Every row gives one point. To make a cloud, some directions were put in groups of two or more. Within a group, all points are equally far from the middle, so they leave a hole (a ring in 2 directions, a hollow ball in 3). The other directions are filled evenly. Then the cloud was stretched, turned, moved and blurred a little. How many holes are there, and how many directions does each take, smallest first?

Cloud (13 x 2)
[[ -4  40]
 [ 52  19]
 [-26 -23]
 [  7  42]
 [ 56  -2]
 [ 21 -42]
 [ 53 -15]
 [ 39 -33]
 [ -7  37]
 [ 35 -36]
 [-24  22]
 [ 17  44]
 [-29  11]]
Holes: 1 (2)

Cloud (22 x 3)
[[ 19 -53   3]
 [-14  12  -8]
 [-49 -22  49]
 [-21 -31   1]
 [-66 -17  40]
 [-62  21 -35]
 [-39  -6 -22]
 [-50 -13  33]
 [ -8 -30 -63]
 [-11  21  38]
 [ 24 -33 -20]
 [ -7  42  16]
 [-77  30 -24]
 [-23  46 -21]
 [ -7   0 -25]
 [ -9  52  -7]
 [-11  31  34]
 [  6  37  -2]
 [ 14  22 -48]
 [ -2  -3  61]
 [ -9  39  22]
 [-33  33 -25]]
Holes: 0

Cloud (21 x 3)
[[-43 -19 -32]
 [-19   9  58]
 [ 28 -47  25]
 [ 34 -17 -33]
 [-23 -33 -55]
 [-33   5  21]
 [-18  30   6]
 [ -1  23  51]
 [ 19 -42  -4]
 [-46  -7 -43]
 [ 34 -25 -10]
 [ 27  27  49]
 [ 49   8  19]
 [ 41  24 -28]
 [-21  24  15]
 [-40  -1  -3]
 [ 31  -5 -67]
 [ 37  32 -16]
 [-39 -25  22]
 [-35 -23  53]
 [ 29  47 -46]]
Holes: 1 (2)

Cloud (27 x 4)
[[ 30  61 -42  12]
 [-15  14 -51 -52]
 [ 24  11  44  14]
 [ 19  29   4  24]
 [-10 -19 -35  16]
 [-31 -39  37 -42]
 [-42  15  66   9]
 [-42  47  -2 -15]
 [ 40  46 -68  21]
 [-12  52   1 -14]
 [ 64  12   0   1]
 [ 17  -6 -26  29]
 [ 21 -33  32  30]
 [-42  22  54  21]
 [ 25 -43   7  -3]
 [ 21 -29  22  30]
 [-43 -29 -22  38]
 [ 13  33  20 -60]
 [ 35  13 -15  25]
 [ 22  30  38 -49]
 [-10  10  35 -60]
 [-43  38  26   9]
 [  7 -34  -7  14]
 [ 50 -31  -1  -7]
 [ 35  15  -6  23]
 [-85   2  -2  -7]
 [ 57  -9  -7   3]]
Holes: 1 (2)

Cloud (32 x 4)
[[-11  34  41  47]
 [-26   2   4 -55]
 [ -2  52 -34  -4]
 [-65 -10  32  10]
 [-32  54 -24   8]
 [-29   8  16 -54]
 [ 18  36 -20 -36]
 [-59   4  30  36]
 [-53 -13  43 -21]
 [ -9  51  11 -41]
 [ 48   6  25   2]
 [ 46  -7  24 -10]
 [-24  24  36 -49]
 [ 32 -34  30 -14]
 [ 49  10   5  -2]
 [  4  -7 -34  45]
 [-23  18  55 -39]
 [-24  18 -52  19]
 [-61  -7 -13 -15]
 [-50   6 -40   7]
 [-59  27  17  32]
 [-33  -2  32  56]
 [ 13  -2 -15 -51]
 [-31  60  26  18]
 [ 11 -49  -9 -16]
 [ -7 -35 -32  33]
 [-47  -6  35  45]
 [-24 -33 -37 -17]
 [ -4  17 -50  27]
 [-15  54  34 -29]
 [ 35  18   1  37]
 [ 45 -12  27 -12]]
Holes: 2 (2, 2)

Cloud (52 x 6)
[[-30  -5  50 -42 -11  14]
 [ 24  -2 -60 -17  12  12]
 [ 38  25   6  33  -8 -14]
 [-13 -26 -12 -71  11   6]
 [-33 -25 -11 -22  19  42]
 [  9  -9 -56  -8   2 -14]
 [ 16 -44  60 -12 -28  28]
 [-50  26  38 -15 -53  -6]
 [ 26  42 -22 -27  50 -37]
 [-16 -40  -2 -54  42  32]
 [-52   4  15 -54  22  -7]
 [ -7 -17 -17 -70 -21  20]
 [ 39  31 -43  -9  36  -1]
 [-39   0   6   3  30 -62]
 [ 70 -26  28 -34  46  42]
 [-48   4  62 -18 -31 -18]
 [  3  -9 -22 -46 -31 -28]
 [ 59  -6 -17  26 -23 -26]
 [-46  17 -40 -31  19   8]
 [-35  -4  43 -50 -29 -43]
 [-50 -24 -25 -16  31   9]
 [-39   0 -45 -16   9 -14]
 [ 14  36  21   9  57 -29]
 [ 44   8   7 -41  13 -38]
 [ -8  52  67   7 -53 -16]
 [-42  -4  26 -22  21  21]
 [-12  40  79 -10 -28 -10]
 [-73  27  -7 -29  16  -2]
 [-10 -14  -6 -71 -15  43]
 [ 82  19   7 -46  -9  23]
 [  9  -3 -35  -5  51 -42]
 [-44 -31 -18  -1   6  17]
 [-21 -59  24  -6 -29  -1]
 [-53  18  15  28  38  17]
 [  7 -22  28  17 -62  26]
 [ 27 -12  -7 -16  -4 -52]
 [-53  19  37 -43  28   4]
 [-64  20 -25  13 -25 -39]
 [-46   2   3  -6  75 -26]
 [ 38  39 -41 -24  45  -7]
 [  6  31 -41  37   8 -17]
 [-22 -11  10 -12  77  -3]
 [ 18  24  49  -1  -2  15]
 [ 39  19 -17  12 -21  -3]
 [ 41  32  -9 -55  18 -34]
 [  5  28 -48  29  14 -44]
 [-30  38  22  51 -29 -13]
 [-47  -5 -33 -37  39 -10]
 [  8  56 -49  -2  51 -26]
 [ 15  11  53  37  -8 -17]
 [-39   5 -20   1 -33  -9]
 [-40 -19 -23 -14  36  44]]
Holes: 1 (3)

Cloud (52 x 6)
[[-10  19  26 -43 -42 -17]
 [ 20  -5  19 -29  69 -34]
 [  1 -43 -30  22  10 -24]
 [ -6 -32 -18  31  17 -31]
 [  1 -39   9 -58 -17 -17]
 [-31 -31   3  41  31  18]
 [ 31  11  27  51   1  -1]
 [ 22 -31  48 -21 -34 -22]
 [-42 -11 -10 -11 -61 -48]
 [  1 -11 -30 -61 -28 -13]
 [-34  34 -40  51 -65  19]
 [ 17  35 -37   5  71 -15]
 [-15 -35 -40  40  -5 -27]
 [-20 -36 -43  15 -57 -20]
 [ 11  15 -49  27 -50  32]
 [-38  -9 -16  17 -82  17]
 [-12  47  12  19 -60 -59]
 [-10  36  15  38  26  12]
 [ -3 -44  -6  34 -28 -50]
 [ 26 -48  37   7 -35 -39]
 [ 23   4 -23  21  68   4]
 [-24  37  -4 -13  57 -46]
 [ 40   7 -10   1 -69   4]
 [  6  33  24  14   5  27]
 [  6 -58 -12  30 -43 -27]
 [ 54 -27  -4  -3  -6   2]
 [ 49 -14 -40   5 -27  -7]
 [ 11  54 -33  10  40   9]
 [-26  21   6   8 -70  12]
 [-26  46 -17 -12   9 -63]
 [-63  14 -13  41 -16 -14]
 [-33 -16   2 -11 -11  62]
 [ 45  12 -45  32 -20  10]
 [-11  59 -49   2  43  10]
 [ 31  -6  -6  48  16 -30]
 [ 32  30 -62 -44  23 -48]
 [-25   7   1  17 -75  34]
 [  1  16  53 -18  -3 -30]
 [ 24  44   6 -23  56  -5]
 [ 39  11  22 -23  55 -38]
 [-10 -44  22 -25 -10 -37]
 [-30 -15  12  30 -35 -63]
 [ 38  16  10   3  43 -43]
 [-48  17  -8  12 -46  38]
 [  3 -15   1  51   2 -45]
 [-39  31 -40  40 -13 -29]
 [-40 -32   5   7 -49 -41]
 [ 59  36  -1 -27   2 -27]
 [ 25  28  -7  -7  -3  37]
 [-12  39 -57  50 -16  -7]
 [ 21  35 -50  36  14  -9]
 [ -8 -54   6   5 -13   3]]
Holes: 1 (4)

Cloud (71 x 8)
[[  -6   25  -19   -7  -48  -25  -66  -29]
 [ -31  -10  -68   -8  -18   -2  -12   39]
 [  18    6  -11   70   -4   30   69  -24]
 [ -11   44    3    3  -46  -17  -42  -32]
 [  32   42  -72   14    9   30  -68  -26]
 [ -51   -9  -20  -13  -10   -7   -4   19]
 [ -39   21    0  -24   46   -1   -6  -45]
 [  28   36  -50  -17  -50   20   16   11]
 [ -38  -37  -26   68  -13    9   23   29]
 [   4    4  -73   32   22   76  -48  -18]
 [   1   28  -29   -1  -49   10  -60   22]
 [ -26  -23  -10   25  -11  -36   21   29]
 [  -4  -27  -50  -29  -60    9    3  -26]
 [ -19    6  -34  -38   -5  -38    7   49]
 [ -59  -17  -13   35  -17    8   19    5]
 [ -37   14  -40    0    7   62   -4   37]
 [  18  -44  -62    3  -20   13   33   27]
 [  18  -29   19   30   18  -45   -7    8]
 [  12  -11   30  -23  -22   -6  -14  -35]
 [  23   19  -49   67  -26   33   36   -9]
 [  -3   25   -5   31  -22   57  -30   -5]
 [ -14  -43  -25   27  -19    2   32   35]
 [  19   16  -17   64  -52   21   36   -5]
 [ -33  -29  -63    8  -26   34    5   17]
 [  -7  -27  -20   28   30   17   69   14]
 [   1  -31  -55  -35   10   15  -41  -24]
 [ -34    1  -24  -51   -2  -18    9   35]
 [ -30   18   25   37  -15   49   47    9]
 [  24   -8  -28  -36  -23   -4   34   47]
 [ -61   16   11   38   18  -23   34   29]
 [  -2  -57  -16   19  -39   16  -27  -60]
 [ -14   43  -24   75   -9   13   -4   50]
 [ -40  -12  -85    5  -28   13  -14    6]
 [ -51  -13    7  -18   19    1  -33   30]
 [   3   51   22  -71  -13  -15   -5   29]
 [ -10   32   -7   -2  -40  -51  -15   35]
 [ -16   27   31   34  -36  -13  -63   -1]
 [   9   -4    5   21  -65   34   -5   16]
 [ -12   48  -11   27  -65  -43   -5  -26]
 [  11   49   -9  -37  -42  -31   31  -11]
 [ -24  -24  -32   -7   -9    1   59   -1]
 [  25   29  -36   70   32   27  -22   47]
 [ -30  -26    2   50  -12  -43    6   41]
 [   0   -9  -37   26    5  -85  -28  -47]
 [  10   17   12    2  -63   -4   43  -23]
 [  71   13  -49   17    8   28   -6   13]
 [  64    5  -20    0   -1   -6    9  -46]
 [  13  -51    3    5   -2   -1  -16  -45]
 [ -22  -50   -8   26  -44   15   26   22]
 [ -39   47   -4   76  -30    5  -11   23]
 [ -39    6  -47   21  -22   51    6  -35]
 [   9   -8  -80  -16   36  -43  -15  -21]
 [   2   57    3  -16   -3   -7  -37  -41]
 [  21   -3   10  -21  -32   49  -19   41]
 [  36   34   21   32   37   -7    4   18]
 [  34   14  -37   72  -26   33   17   25]
 [  -9  -20  -52   50   22  -11   28  -46]
 [  14  -48  -25   75  -13  -16  -18   31]
 [   4   -6  -63  -25   59  -17   -5  -29]
 [   4  -24  -64   37   37   20   22    3]
 [  11   17  -51  -48  -50    0  -39  -14]
 [   4   23  -47  -12   72   -5   15  -23]
 [  33  -17   57   20    3    7  -10   -9]
 [  -4   -8  -49  -25  -28  -28   16   17]
 [   1   37  -34   63   30  -17  -15  -49]
 [  -4    3 -108   48    6   17   10  -13]
 [ -46    5  -36  -37  -18  -32  -24   -6]
 [  28   17  -54   36   29   24   30  -42]
 [  -3  -27  -13   28   -8  -35  -68  -38]
 [ -57   -7  -12   30  -11  -12   34   -5]
 [  10  -20   20  -12   48  -55   12    6]]
Holes: 2 (2, 2)
